Each point is reached from the start by the listed moves, each made 0, 1 or 2 times, or once backwards (-1), plus a little noise. Is the number of moves made odd or even? Then give how often each move was made.
(in the rows, 100 means zero)

Moves:
(1): 110 121 111 126 106
(2): 104 146  90 115 102
Start:  99 102 105 113 133
Points:
121 190 116 179 147 -> odd (2, 1)
 95  56 116  97 130 -> odd (0, -1)
102 148  95 128 135 -> odd (0, 1)

Moves:
(1): 107 107  70 121  85
(2): 112 123 110  85 108
(3): 117 111 117 121  94
(4):  81 100  85 118  68
Start:  95  96 107 110  91
Points:
107  88 152  72 139 -> even (-1, 0, 0, -1)
 88 120 101 113  68 -> even (0, 1, 0, 1)
152 133 195  99 135 -> odd (-1, 1, 2, -1)
178 172 146 126 112 -> even (1, 2, 2, -1)

Moves:
(1): 112  71  90 107 130  94 122 103 105
(2): 102 109 113 110 101  81 102  84 109
(3):  99  97 126  99  94  95 112 107 103
(4):  95 101  99 118  98 105 112  95 103
(5):  79 106 114 107 121  99 117  95 106
(6): 108 113  95  87 101 110  96  85 102
(7):  95  95 103  94 102  89 105  87  85
(8): 125 131 102  92 100  96  95 116  97
(9):  96 106  75  89  94 103 126 109 101
Start: 100 110 111 105  97  75 107  99 102
Points:
175 171 184  77  73   5  98 111  95 -> odd (0, 2, 2, -1, -1, 0, 1, 2, 0)
 36  53 140 165 120  82 134  78  91 -> even (0, -1, 0, 2, 1, -1, 1, -1, -1)
106  71 117  92 126  76 157  78  75 -> odd (1, -1, 1, 1, 0, 1, 2, 0, 0)
 48 142 179 134  70  49 172 111 119 -> even (-1, 1, 2, 1, 1, -1, 0, 0, 1)
 96 156  88  57  62  80 114 111  57 -> even (-1, -1, 0, 0, 0, 0, 2, 1, 1)

Moves:
(1): 116 102  94 106 101 103 114 107 102 108  99 100  96 128
(2):  97 105 100  93  93 101 112 104  88 106 105 107  97 101
(3): 101  94 122 106  95 100  94 109 101  93 108  99 103 103
(4):  97  88  95 109  95 101 104  95  85 101  99  96 102  93
(5): 102 118 105 100 109  78 105  80  87 103 109  82  98 106
(6): 113 126 108 113  98 112 100 106  99 107  84  96 110  87
(7):  86  96  99 100 106 103 105 107  95  97  96  95  90 100
(8): 109 101  90 106 112  80 104 120  94  98  98 102 116  90
(9):  88 101 100 125  93  92 108 102 128  92 108  89  93  88
(10):  96  99 101 102  99  88 107  99 106 117  98  91  94  91
(11): 111 103 101  98  99 108 106 104 103  96 118  88  85  87
(12):  99 101  90 109 112  93  89 113 100  95 108 115  91  88
(13): 115  78 111  96 117  97 108  83 110 105 103 102 103  95
(14):  96 107 100  94  98 114 102 107  92 106 121  97 110  99
Start:  98 112  96 103  92 102  93  99 100  91  93  87  87  92
Points:
123 193 103 147  98 126 135 169 123 127 120  43  98  53 -> odd (1, 0, 0, -1, 0, 2, 1, 1, 1, 1, 1, 0, 0, 2)
112 109 117 161 110  99 170 150 142 104  66  75 117  18 -> even (0, 2, 0, 0, -1, 2, 2, 2, 2, 0, 0, -1, 2, 0)
151 187 122 175  66 116 169 128 189 136  97   5  50  72 -> even (2, 0, 0, -1, 0, 2, 0, 0, 2, 2, 2, -1, 0, 0)
 87 133 107 186 118  55 158  61 116 104  80  47  34 122 -> even (2, 1, 0, 1, 2, 1, 2, -1, 2, 0, -1, 1, 1, -1)
 94 190  73 142  76 151  63 155 137  63  78 101  79  13 -> odd (-1, 0, -1, -1, -1, 2, 0, 0, 1, -1, 1, 1, -1, 0)
 76 182  97 168 118  76 112 134  96 108  89  70  54  27 -> even (0, 1, 0, 0, 1, 2, 2, 0, 1, 1, 0, 2, 0, 0)
140  92  61 114 162   7 136  82 136 102 130 125  57  91 -> odd (1, 2, -1, -1, 1, -1, -1, 1, 1, 0, 0, 2, 2, -1)
